Each row is a point. Any point is a mix of the corners, with weights that add up to 1. It lies inside the corners' shape when no weight is negative. Is each point inside? If not, which corners have a negative weight?

Corners:
(1): [-13 -60  25]
(2): [10  7 -4]
(3): [ -3 -12  16]
(4): [49 30  3]
Points:
[32 16  7] -> inside
[ -9 -50  22] -> inside
[  8 -23  13] -> outside (3)
[ 6 -8  4] -> inside
[-12 -45  20] -> outside (4)
[17 -1  3] -> outside (3)

Corners:
(1): [  5  20  -7 -34]
(2): [ 15  22  60 -27]
(3): [-11   6  19  39]
(4): [-30 -37 -43  -4]
(5): [ 30   3 -19  -6]
Points:
[  4   4 -16  -8] -> outside (2)
[26 14 24 -2] -> outside (1, 4)
[-26 -15  -8  -1] -> outside (5)
[-31 -24 -28  10] -> outside (2, 5)

Corners:
(1): [19 22  6  9 19 17 14 -8]
(2): [-21 -37   9 -14  -1 -18 -17 -22]
(3): [15 -5  9 20  3 11  1 36]
(4): [  7  24  22  13   9 -13  19  -4]
(5): [-10  22  30 -34  41   6  32   4]
(6): [-18  30   2  49 -32 -23 -60  -5]
(7): [-18  22  17 -18 -23 -29   7  -8]
(8): [-34 -45  -4  28  18  24 -14  -7]
(9): [-28   9 -12 -18  39 -16  34  37]
Points:
[-23  17  10  -8  15 -14  17   7] -> outside (1, 2, 3)
[-4 33 12 -2 11 -4  7 11] -> outside (2, 4, 8)
[-13   3   1  -2  19  -1   8  13] -> outside (4)
[ 1 32 13 10  3 -8  1 16] -> outside (2, 8)
[ -5  14  12  13   0 -10  -3   2] -> inside
[-7  1  8  0 25  7 22 16] -> outside (2, 6)
[-20 -23   1  19  14  14  -6  -2] -> inside
[-22  -6   4  11  17   3  -5  -3] -> outside (3, 7)

Corners:
(1): [  9  -5 -60  24  12 -11  27  11   6]
(2): [ 26   9  38 -41  13  25 -20  32  22]
(3): [ 46  40 -16  47  25 -45 -16  23 -50]
(4): [-10 -31 -46   9  33   3  -9   0 -31]
(5): [-18 -13 -15 -54 -16 -20 -32   9  12]
(6): [-18  31  16  27  23 -19 -10   9  16]
(7): [  9 -12  49 -25 -20  26  31  -5  30]
(8): [ -2 -16 -32  46  24   3 -35   3  17]
(9): [-14  21  13 -48 -24  22  24 -39   9]
(10): [ -2  -9  -6  -8  28 -22   9 -26  10]
Points:
[  0   2 -10   8  14  -1   5  -6   7] -> outside (5)
[ -2   4 -24  16  25 -20 -15  -4 -21] -> outside (1, 2, 7)
[  2   9 -20  15  14  -8 -14   3  10] -> outside (4, 7)
[ -2  -8 -23  11  21  -3 -10   2  -9] -> inside
[11  5 10  3 11  7  3  4  7] -> outside (5)
[  6  -6  -3 -20   1  -1  -2   4   7] -> outside (6)
[ 7 18 21  4 10  4 -5 -7 13] -> outside (1, 4, 5)
